Rows are points. Each copy is the shape, with its points in the same order, turned, moved and blurred by noise. Say if it was mirrored as well.
(in the rows, 128 means zero)

Shape:
array([[150, 150],
       [ 93, 149],
       [ 99,  71],
       [100, 155],
       [119, 165],
       [119,   7],
       [138, 146],
       [125, 144]])
Copy 1:
array([[164, 151],
       [113, 179],
       [ 89, 119],
       [128, 184],
       [147, 184],
       [ 77,  47],
       [154, 156],
       [130, 159]])
Copy 1 is: only turned
Copy 2:
array([[104, 146],
       [160, 155],
       [168,  75],
       [151, 158],
       [129, 168],
       [162,  12],
       [115, 138],
       [130, 143]])
Copy 2 is: mirrored

Shape:
array([[104, 132],
       [172,  76],
       [127, 214],
       [128,  75],
       [ 93,  61],
       [ 98,  96],
       [151, 191],
       [101,  93]])
Copy 1:
array([[140, 135],
       [104,  50],
       [ 71, 193],
       [147,  68],
       [178,  78],
       [158, 108],
       [ 67, 164],
       [163, 105]])
Copy 1 is: mirrored
Copy 2:
array([[156, 151],
       [ 88,  95],
       [232, 112],
       [ 96, 138],
       [ 90, 175],
       [121, 162],
       [210,  91],
       [122, 162]])
Copy 2 is: only turned

Shape:
array([[218, 194, 133],
       [105, 106, 151],
       [107, 134, 153],
       [130, 108, 121],
       [ 94, 134, 118],
       [181, 181, 105],
       [126, 149, 119]])
Copy 1:
array([[100, 249, 149],
       [130, 111, 199],
       [131, 142, 209],
       [122, 127, 171],
       [161, 132, 195],
       [143, 209, 133],
       [151, 156, 166]])
Copy 1 is: mirrored
Copy 2:
array([[100,  50,  62],
       [181, 129, 155],
       [155, 111, 161],
       [160, 142, 122],
       [138, 148, 161],
       [ 97,  98,  84],
       [127, 123, 135]])
Copy 2 is: mirrored

Shape:
array([[ 55, 164, 146],
       [ 53, 103, 172],
       [165, 160,  98],
       [148,  39, 138],
       [123, 134,  94],
       [148, 163, 186],
       [163, 151, 166]])
Copy 1:
array([[ 29, 151, 119],
       [ 38, 127, 180],
       [134, 126,  64],
       [146,  71, 185],
       [ 98,  98,  91],
       [117, 189, 126],
       [136, 170, 119]])
Copy 1 is: only turned
Copy 2:
array([[ 44, 144, 105],
       [ 56,  84, 137],
       [154, 175,  89],
       [169,  61, 141],
       [130, 138,  77],
       [113, 178, 167],
       [134, 175, 148]])
Copy 2 is: only turned
Copy 3:
array([[ 27, 146, 142],
       [ 27,  77, 122],
       [147, 158, 126],
       [140,  34, 103],
       [121, 128, 148],
       [ 87, 152,  57],
       [111, 143,  67]])
Copy 3 is: mirrored

Shape:
array([[119, 141, 158, 175],
       [ 94, 125, 136,  81],
       [131, 117, 180, 171],
       [ 93, 143, 180, 150],
       [161, 206, 180, 159],
       [ 62,  53,  50, 111],
       [110,  54,  96,  86]])
Copy 1:
array([[157, 139, 160, 163],
       [ 97, 181, 113, 104],
       [121, 123, 175, 163],
       [140, 165, 175, 142],
       [137, 190, 159, 223],
       [137,  94,  55,  43],
       [ 80, 104,  78,  79]])
Copy 1 is: mirrored
Copy 2:
array([[ 91, 153, 114, 143],
       [167, 154, 105,  78],
       [100, 150, 156, 148],
       [ 96, 176, 129, 119],
       [ 41, 101, 124, 105],
       [240, 180,  53, 148],
       [233, 152, 112, 129]])
Copy 2 is: mirrored
Copy 3:
array([[161, 152,  72, 145],
       [119, 130, 182, 168],
       [166, 110,  68, 152],
       [144, 134,  94, 173],
       [239, 154,  88, 153],
       [ 26, 137, 146,  78],
       [ 80,  90, 164,  97]])
Copy 3 is: only turned

Shape:
array([[137, 122, 114, 168],
       [101,  58, 140,  55],
       [161, 138, 109,  91],
       [124, 152, 130, 143],
       [132, 146,  83, 165],
       [117,  76,  89, 103],
       [139, 116, 137, 134],
       [179, 139, 111, 153],
       [108, 172, 112, 214]])
Copy 1:
array([[109, 137, 128, 169],
       [129,  40, 141,  74],
       [126, 132,  86, 102],
       [133, 155, 138, 137],
       [135, 146, 107, 181],
       [130,  62, 109, 137],
       [104, 124, 135, 129],
       [ 90, 160,  94, 150],
       [138, 183, 155, 207]])
Copy 1 is: mirrored
Copy 2:
array([[117,  91, 116, 145],
       [237, 147, 149, 122],
       [135, 147, 111,  89],
       [107, 128, 138, 138],
       [101, 113,  91, 151],
       [190, 124,  95, 136],
       [140, 107, 141, 119],
       [103,  98, 108, 100],
       [ 61,  97, 124, 188]])
Copy 2 is: mirrored
Copy 3:
array([[121, 120,  97, 183],
       [196, 128, 106,  73],
       [ 91, 135, 127, 111],
       [114, 129, 144, 168],
       [101, 150, 103, 191],
       [156, 155,  79, 119],
       [132, 103, 111, 153],
       [ 84, 109,  97, 159],
       [114, 139, 140, 249]])
Copy 3 is: mirrored

Shape:
array([[143, 184, 173, 133, 154,  51],
       [123, 102,  54,  91, 128, 146],
       [ 85, 165, 131, 118,  99, 180],
       [ 99, 100,  49, 164, 177, 132],
       [135,  78,  72, 103,  95, 143],
       [150, 165, 177, 169,  67,  46],
       [137, 114, 175, 203, 133, 137],
       [ 45, 105,  64,  90, 179,  62],
       [136, 121,  90, 184, 134,  83],
       [ 77, 100,  93,  72, 187, 142],
       [148, 191, 155, 183, 175, 159]])
Copy 1:
array([[ 77, 169, 149, 130,  67, 131],
       [145, 109,  92,  86, 193, 136],
       [162,  70, 108,  92,  84, 175],
       [107,  89, 159, 118, 208, 160],
       [164, 117,  65, 103, 196, 130],
       [ 82, 175,  66, 186,  52, 177],
       [148, 109, 144, 199, 111, 165],
       [ 31,  75, 126,  87, 173, 107],
       [ 85, 143, 130, 155, 162, 171],
       [124,  62, 141,  80, 159,  97],
       [153, 133, 203, 149,  92, 193]])
Copy 1 is: only turned
Copy 2:
array([[112,  94, 220,  79,  99, 186],
       [ 98, 152,  55,  97, 108, 162],
       [ 89, 145, 126, 129, 195, 166],
       [143,  83,  53, 133,  98, 193],
       [100, 172,  68, 126,  94, 123],
       [ 86, 146, 244, 154,  80, 166],
       [171, 115, 171, 177, 123, 141],
       [ 55,  39,  74,  82,  89, 171],
       [130, 112, 129, 160,  63, 188],
       [103,  77,  62,  65, 146, 143],
       [179, 124, 180, 119, 164, 210]])
Copy 2 is: mirrored

Shape:
array([[ 90, 152, 113, 140, 129, 132],
       [135, 140, 119, 111, 109, 152],
       [174,  82, 173,  76,  85,  65],
       [127,  62, 203,  88, 108,  86],
       [138, 134, 124, 168,  73, 131],
       [179,  36, 208,  74, 125, 116],
       [ 73, 147, 167, 166,  97, 154],
       [165, 192, 170, 123, 103, 129],
       [ 96, 125, 121, 192, 183, 133]])
Copy 1:
array([[ 79, 112, 138, 105, 122, 137],
       [133, 135, 136,  93, 118, 167],
       [154, 179, 147, 164, 225, 177],
       [145, 139, 115, 151, 247, 161],
       [124, 102, 165, 152, 117, 179],
       [204, 152,  89, 155, 249, 166],
       [ 83,  51, 117, 117, 133, 170],
       [ 87, 162,  93, 127, 123, 196],
       [102,  93, 111, 146, 110,  78]])
Copy 1 is: only turned
Copy 2:
array([[120, 153, 134, 157, 152, 118],
       [114, 112, 140, 148, 143, 155],
       [159, 110, 154,  34, 136, 220],
       [121, 163, 113,  49, 144, 205],
       [122, 156, 155, 156,  84, 162],
       [120, 113,  69,  29, 131, 218],
       [111, 207, 119, 167, 131, 156],
       [160, 136, 139, 184, 149, 215],
       [142, 173,  83, 157, 124,  67]])
Copy 2 is: mirrored
Copy 3:
array([[102, 154, 129,  94, 129, 140],
       [110, 116, 110, 141, 135, 160],
       [171,  91,  21, 162, 136,  91],
       [132,  98,  36, 147,  91,  56],
       [166, 125, 140, 136, 114, 156],
       [120,  45,  44, 180, 114,  52],
       [113, 164, 145, 130,  66, 136],
       [131, 160, 112, 199, 149, 146],
       [101, 139, 182,  81, 139,  82]])
Copy 3 is: mirrored

Shape:
array([[141,  82, 133,  88,  81, 137, 109, 142],
       [113, 171,  78,  91,  88, 172, 111,  76],
       [ 91,  13, 124, 154, 189, 120, 136, 117],
       [152, 188, 115, 108, 148, 192, 101, 151],
       [101, 104, 183, 122,  77, 138, 147, 159],
       [152, 201,  74,  74,  74, 119, 114, 153],
       [173, 188, 129,  54, 103, 191, 146,  83],
       [118,  54, 132, 175, 157, 100, 106, 113],
       [ 85,  54, 158, 220, 161,  78, 155, 105],
       [147,  64, 146, 179, 154, 105, 142,  88],
       [118, 151,  71,  88, 110, 147, 189, 159],
       [189, 164,  62, 113,  55, 195, 150, 151],
       [148,  54, 155, 143, 199,  69, 143,  90]])
Copy 1:
array([[132, 146,  92,  92,  78, 174, 101, 164],
       [180, 161,  88,  72, 121, 183, 165,  79],
       [ 92,  45, 114, 189,  47, 175, 161, 133],
       [181, 110, 144,  78, 182, 173, 109, 109],
       [101, 178, 133, 143,  99, 163,  95, 149],
       [188, 168,  61,  63, 176, 122, 118, 122],
       [164, 168, 152,  15, 146, 151, 173, 122],
       [ 69,  63,  85, 156,  88, 169, 131, 114],
       [ 34,  86, 111, 227,  93, 170, 153, 112],
       [ 54,  78, 108, 146, 101, 179, 167, 125],
       [204, 162, 106, 142, 142, 137, 158, 172],
       [190, 177,  79,  65, 181, 214, 133, 174],
       [ 43,  45, 114, 148,  92, 126, 173, 143]])
Copy 1 is: mirrored
Copy 2:
array([[105, 127,  94, 149, 120, 125,  84, 121],
       [174, 206,  53, 116, 128, 136, 136, 146],
       [ 58,  96, 107,  87, 128,  67, 179,  49],
       [178, 133,  61, 169, 165, 139, 193, 164],
       [105, 107, 133,  97, 149, 138,  91, 155],
       [210, 176, 101, 184,  95, 126, 132, 176],
       [233, 156,  36, 136, 170, 134, 104, 137],
       [ 72, 124, 135, 122, 124, 128, 177,  49],
       [ 70, 111, 180,  52, 127, 137, 187,  39],
       [117, 101, 129, 103, 126, 139, 162,  29],
       [204, 122,  85, 109,  84,  93, 148, 176],
       [206, 129,  30, 147,  75, 175, 127, 170],
       [111,  97, 151, 119, 141,  82, 154,   9]])
Copy 2 is: only turned

Shape:
array([[119, 183, 133,  90,  80,  75, 158, 201],
       [ 92, 195,  98, 167,  49, 228, 103, 176],
       [ 86, 109, 118, 111, 156, 144, 123,  88],
       [101,  67, 123, 153,  72, 115, 103,  49],
       [174, 124,  44, 122, 183, 170,  90, 118],
       [152, 156, 197, 188, 125, 157,  88, 202],
       [ 76,  87,  98, 123, 200,  81,  72, 144],
       [ 68,  51, 189, 170, 158,  87, 186, 130],
       [ 64, 163,  49,  86, 114, 101, 144, 106],
       [111, 107, 185, 132, 133, 186, 154, 143],
       [ 97, 180, 171, 131, 181,  96, 148, 110],
       [169, 113, 120,  88, 114, 188, 135, 185],
       [125, 126,  70, 124, 132, 175, 201, 107]])
Copy 1:
array([[221,  91, 120, 102, 105,  39, 160, 100],
       [153,  60,  51,  74,  36, 176, 145, 134],
       [109, 156, 142,  85, 168, 132, 120, 129],
       [109, 212, 157, 130,  90, 152,  98,  93],
       [ 68,  65, 101, 123, 183, 140,  89,  73],
       [181,  42, 175, 137,  98, 182, 194, 109],
       [120, 106, 194, 135, 183, 106,  72, 163],
       [119, 189, 213, 151, 148, 104, 208, 174],
       [150, 154,  69,  89, 151,  63,  78, 140],
       [117, 120, 162,  78, 122, 150, 210, 124],
       [196, 142, 141, 114, 200, 131, 171, 138],
       [ 99,  61, 135,  71, 113, 105, 174,  63],
       [ 80, 141,  64, 101, 150, 100, 170, 104]])
Copy 1 is: only turned
Copy 2:
array([[152, 140,  54,  82, 187,  61, 102, 133],
       [205, 206, 173,  84, 123,  67, 187, 160],
       [109, 144, 132, 105,  99, 181, 149,  75],
       [188,  92, 117, 173,  67, 148, 160,  74],
       [155, 126, 129,  60, 186, 231, 203, 116],
       [138, 123, 196, 123, 182,  99, 101, 185],
       [136, 138, 108,  99, 127, 240,  70, 113],
       [ 61,  97,  94, 187,  77, 155,  91, 159],
       [152, 187,  33,  87, 125, 150, 167,  64],
       [ 78, 127, 165, 104, 108, 110, 145, 136],
       [ 77, 167, 120, 156, 180, 145, 114,  93],
       [125,  80, 150,  40, 152, 111, 163, 146],
       [106, 144,  83,  99, 105, 136, 233, 118]])
Copy 2 is: only turned
Copy 3:
array([[ 87, 108, 143,  85, 204,  47, 147, 103],
       [ 67, 216,  92, 192, 116,  48, 207, 155],
       [120, 152, 125,  90,  95, 172, 134, 107],
       [ 82, 123, 172, 141,  37, 144,  89,  80],
       [219, 164, 123, 115,  52, 107, 191,  98],
       [163, 157, 117, 200, 172, 100, 100, 185],
       [184, 121,  67, 109, 123, 159, 102,  40],
       [ 93,  52, 104, 133, 120, 196,  66, 137],
       [ 85, 145, 107,  43, 102,  99, 168,  64],
       [109, 152, 131, 149, 132, 178, 137, 187],
       [139, 153, 104,  54, 141, 132,  75, 161],
       [159, 135, 164, 154, 150, 111, 216, 146],
       [115, 119, 131,  72,  67, 123, 213, 170]])
Copy 3 is: mirrored

Shape:
array([[203, 181, 116, 124, 170, 103,  99, 162, 179],
       [129, 149, 139, 185, 151, 127, 178, 112, 117],
       [ 88,  90, 194, 217, 109,  96, 148, 103,  91],
       [121,  74, 153, 186,  61, 180, 124,  99,  70],
       [ 75,  88, 125, 114,  82, 168, 111, 108, 137],
       [174, 138, 137, 183, 198, 123, 159, 104, 121],
       [188, 123, 136, 200, 134,  83, 205, 130, 141],
       [100,  61, 156, 130,  97, 158,  78, 130,  88],
       [151, 107, 162, 151, 155, 119, 197, 150, 102],
       [176, 167,  49, 117, 178,  69, 102, 151, 119],
       [ 74, 124, 139, 133,  64, 186,  78, 163,  81],
       [176, 176, 133,  94, 132, 101, 126, 108, 115]])
Copy 1:
array([[ 34, 145, 133, 176, 136, 149, 118, 124, 180],
       [116, 105, 122, 111, 199, 129, 107,  83, 101],
       [138,  58, 107, 119, 151,  84, 136,  67,  21],
       [170, 106,  63, 135, 137, 158, 124, 112,   7],
       [180, 103,  75, 103, 110, 145, 161, 160,  91],
       [ 90, 135, 126, 156, 211, 106,  93,  94, 101],
       [ 88,  71, 172, 163, 202, 149, 109,  81,  79],
       [182, 132,  69, 155,  97, 124, 169, 123,  65],
       [130, 129, 152, 151, 193, 143, 155,  66,  93],
       [105, 134, 144, 173, 114, 135,  72,  85, 205],
       [161, 121,  25, 108,  82, 173, 175, 100,  83],
       [ 87, 167, 159, 117, 117, 141,  98, 109, 129]])
Copy 1 is: only turned
Copy 2:
array([[ 97, 157, 121, 131, 219, 146, 141, 187, 213],
       [ 97, 138, 108, 107, 104,  78, 188, 164, 157],
       [135,  89, 112, 123,  89,  34, 183,  93, 111],
       [183,  62, 149, 129,  67, 109, 157, 146,  73],
       [156, 120, 165,  82, 100, 129, 102, 115,  87],
       [ 70, 133,  78, 125, 131, 108, 206, 166, 154],
       [145, 150,  61, 114, 140,  70, 204, 176, 156],
       [136,  68, 154, 112, 113, 126, 110, 121,  85],
       [102, 101,  50,  80, 119,  77, 164, 170, 144],
       [ 79, 190,  96, 178, 182, 109,  98, 179, 174],
       [132,  64, 212, 103, 108,  98,  74, 172,  89],
       [128, 133, 103, 136, 117, 143, 124, 170, 215]])
Copy 2 is: mirrored

Shape:
array([[146,  77, 167, 173, 118, 149, 177, 138, 125],
       [ 85, 133, 181,  47, 104, 114,  86, 150,  92],
       [ 99,  48, 166, 113, 121, 142, 143, 161,  35],
       [161, 115,  63, 122, 140, 225, 127,  90, 132],
       [115, 172,  71, 142, 100, 173, 207,  51, 124],
       [148, 106,  20, 150, 117, 156, 215, 112, 168],
       [ 99, 116, 133, 131, 138,  97, 103,  89,  91],
       [168, 104,  97,  84, 181, 183, 206,  98, 135],
       [ 81, 164, 155, 156, 175, 118, 116, 149,  79],
       [124, 126, 139,  82, 170, 129, 137, 158,  21],
       [239, 120,  79, 124, 118, 201, 145,  60, 118],
       [ 99,  43, 184, 128, 188,  78,  97, 135,  50],
       [111, 122, 205, 134, 147,  61, 131, 135,  99],
       [170, 141,  85, 117, 101, 189, 126, 124, 153],
       [161, 135, 121, 153,  86,  77, 101, 140, 102]])
Copy 1:
array([[ 76,  91, 145, 112,  76, 153,  88, 126, 148],
       [142, 126, 100, 135,  75,  34, 162, 112,  70],
       [ 37,  96, 151, 129,  99,  47,  88, 106,  97],
       [112, 127, 173,  43, 163, 190, 156,  96,  97],
       [120,  74, 117,  76, 199, 158, 176, 139, 180],
       [138,  85, 167,  53, 197, 191, 101, 181, 141],
       [136,  98, 145, 171, 141,  95, 133,  84, 120],
       [ 90, 137,  97,  71, 175, 187, 112, 145,  80],
       [140, 178, 126, 151, 113,  69, 122,  89, 177],
       [ 68, 186, 128, 133, 143,  58, 120, 128, 101],
       [ 66, 117, 177,  92, 169, 230, 194, 135,  91],
       [ 85, 137, 143, 206,  98,  60,  43,  58,  88],
       [123, 126, 105, 201,  74,  91, 102, 117, 130],
       [140, 124, 173,  63, 119, 184, 179, 141, 114],
       [137, 115, 193, 187,  96, 104, 154, 160, 123]])
Copy 1 is: mirrored
Copy 2:
array([[172,  47, 187, 130, 166,  73, 139, 120,  87],
       [114, 130, 152,  47,  72, 132, 104, 134, 136],
       [141,  52, 153,  49,  78,  48, 118, 116,  69],
       [231, 148, 105, 156, 156, 101,  86, 121,  42],
       [162, 117,  87, 138, 203, 166, 152, 106,  20],
       [248,  64,  66, 160, 193, 133, 155, 119,  65],
       [101, 114, 102, 117, 123,  78, 131, 125, 110],
       [207,  75, 114, 157, 138, 133, 102, 192,  24],
       [ 87,  83, 115,  75, 174,  85,  67, 133, 116],
       [127,  87, 108,  32, 112,  70,  89, 184,  67],
       [231, 171, 134, 163, 174,  84, 149, 176,  24],
       [ 81,  50, 132, 100,  70,  10, 106, 156, 119],
       [ 76,  67, 161,  94, 133,  87, 136, 164, 143],
       [228, 153, 132, 123, 173, 123, 114, 129,  92],
       [152, 129, 126,  83, 171,  68, 175, 138, 151]])
Copy 2 is: mirrored

Shape:
array([[ 93, 143,  89, 100,  61, 177, 139,  58,  53, 134, 104],
       [165, 149, 116, 164, 102, 132, 130, 208, 160, 177, 165],
       [120, 130, 185, 224, 202, 165, 177,  99, 135, 104,  77],
       [ 76, 102, 135, 178,  66, 114, 122,  57,  84, 193, 158],
       [124, 139, 137, 146, 189, 158, 125,  93, 224, 164,  72],
       [126,  68, 125, 114,  81, 130, 148,  44,  99, 121, 128],
       [ 79, 146, 142, 192, 166, 106, 113, 175, 167, 113,  75],
       [187, 112, 141, 132,  68, 112,  95, 239, 178, 186, 113],
       [ 71, 125, 153,  95, 108, 113, 171,  92,  62, 168, 176],
       [ 51,  75, 123, 114,  95, 189, 134,  60,  97, 160, 145],
       [208, 120,  89, 134, 137, 110,  28, 205, 141, 194, 154],
       [ 87, 110, 127, 139,  99, 192, 154,  61,  75, 180, 145],
       [138, 148, 159, 150, 192, 134, 147,  91, 153, 177,  15],
       [148, 155, 122, 169, 213, 113, 155, 130, 211, 114,  72],
       [ 84,  50, 103, 126, 105, 144, 152, 130,  59, 181, 141],
       [168, 129, 183, 123, 135, 136,  49, 191, 164, 159, 138]])
Copy 1:
array([[120, 149, 138, 118,  15, 218, 157, 141, 140, 109, 143],
       [199, 154, 135, 161, 158, 109, 106, 164, 145, 172, 202],
       [128, 141, 173, 122, 190, 133, 162, 163, 113,  47,  71],
       [ 74, 136, 137, 173,  75, 189,  84, 183, 238, 122, 124],
       [101,  84, 145, 154, 148,  81, 161, 169,  79, 126,  93],
       [ 74,  99, 155, 114,  73, 190, 107, 104, 165, 103, 151],
       [164, 165, 111, 118, 149,  56, 121, 161, 121,  99,  73],
       [220, 107, 140, 164, 143,  52, 142, 122, 186, 173, 203],
       [ 99, 171, 158, 101,  99, 209, 114, 122, 191, 168, 116],
       [ 98,  89, 127,  76,  58, 203, 119, 172, 169, 151, 112],
       [203, 111,  43, 210, 169, 100, 114, 112, 137, 197, 188],
       [ 97, 119, 146, 122,  87, 221, 147, 179, 175, 124, 122],
       [ 89, 122, 135, 155, 154,  85, 220, 125, 109, 104,  79],
       [106, 145, 146, 132, 191,  50, 142, 142,  54,  95, 127],
       [117, 124,  88,  72,  96, 185, 137, 148, 216, 129, 162],
       [222,  87, 115, 173, 157, 105, 109,  94, 142, 180, 113]])
Copy 1 is: mirrored
Copy 2:
array([[ 82, 126,  92,  54, 110,  36, 169,  91, 118, 138, 168],
       [106, 116, 137, 163, 134, 135,  25, 158, 133, 138, 186],
       [ 60, 155, 125, 186, 155, 169, 163, 110, 199, 107,  63],
       [ 92, 117, 123,  85, 193,  43, 128, 160,  79, 152, 117],
       [117, 106, 134, 109, 128, 148, 103, 171, 237,  61,  90],
       [149, 100, 126,  99, 130,  52, 172,  99,  99, 119, 114],
       [ 92, 174,  91, 185, 160, 142,  96, 169, 171,  44, 131],
       [111, 102, 171, 180,  86, 121,  21, 198, 103,  81, 205],
       [136, 134, 127,  86, 191,  85, 186, 144, 110, 172, 182],
       [101,  64, 113,  85, 179,  26, 175, 126, 148, 131, 144],
       [111,  44,  92, 131, 103, 173,  14, 188,  74,  88, 194],
       [ 73,  88, 114,  84, 158,  59, 165, 119, 143, 171, 141],
       [ 76, 138, 134, 115,  91, 167, 163, 195, 196,  83,  90],
       [139, 154, 108, 152, 107, 195,  91, 149, 219,  66,  78],
       [110,  74,  85, 154, 146,  50, 171, 160, 107, 161, 177],
       [ 98,  78, 158, 143, 150, 173,  63, 163, 118,  48, 193]])
Copy 2 is: only turned
Copy 3:
array([[133, 187, 129,  76,  90, 199,  54,  92,  89, 142, 107],
       [188,  96, 145, 153, 100,  52, 126, 188, 108, 137, 108],
       [ 84, 184,  74, 149, 105, 124, 199, 144, 208, 140, 163],
       [136, 143,  87,  64,  74,  95,  73,  79,  74, 148, 185],
       [132,  96,  98, 162, 162, 111, 161,  84, 208, 128, 114],
       [126, 171,  77,  84,  90, 148, 115,  72,  66,  87, 104],
       [ 51, 104, 122, 156, 111,  79, 117, 179, 191, 123, 133],
       [142,  59, 158, 154, 132,  24, 136, 183,  72, 164,  52],
       [156, 162,  83,  65, 138, 150,  77, 149,  64, 106, 183],
       [139, 115,  52,  87,  86, 191,  83,  86,  89, 142, 143],
       [169, 105, 116, 236, 128,  13,  71, 155,  75, 152,  63],
       [165, 155,  74,  82,  86, 175,  98,  95,  95, 167, 153],
       [ 97, 166,  93, 129, 190,  98, 152, 103, 208, 168, 110],
       [115, 133, 115, 172, 149,  80, 163, 139, 237,  85, 108],
       [145, 138,  30,  78,  88, 134,  73, 157,  68, 141, 110],
       [124,  84, 136, 222, 149,  70, 139, 153,  74, 149, 110]])
Copy 3 is: only turned
Copy 4:
array([[ 84,  84,  61, 114,  81, 129,  66,  70, 159, 135, 176],
       [222, 110, 157, 117, 127,  78, 116, 177, 138, 163, 135],
       [ 89, 214, 106,  91, 205, 106,  78, 189,  77, 100, 117],
       [116, 112,  83,  91, 162,  33,  88,  31, 154, 144, 153],
       [ 98, 182, 167,  85, 154, 119, 135, 172, 175,  96,  63],
       [ 90, 111, 133,  80, 124, 135,  65,  36, 131, 125, 160],
       [142, 162, 120, 156, 157, 100, 120, 172,  94, 108,  47],
       [206, 102, 183,  92,  85,  78, 130, 168, 116, 223,  77],
       [ 78,  96, 122, 147, 111,  51, 123,  81, 116, 125, 204],
       [ 44,  92, 108, 127, 157, 100,  73,  58, 184, 147, 152],
       [222,  94, 142,  80, 143, 135, 199, 151, 155, 233, 101],
       [ 63, 111,  89, 100, 151,  81,  64, 100, 169, 150, 185],
       [ 54, 176, 107,  41, 124, 106, 140, 189, 123, 104,  72],
       [133, 179, 155,  83, 161, 144, 151, 208, 119,  55,  74],
       [ 86,  37, 103, 118, 162,  86,  78,  97, 121, 174, 160],
       [167, 178, 171, 118, 130, 110, 172, 139, 117, 221, 117]])
Copy 4 is: mirrored
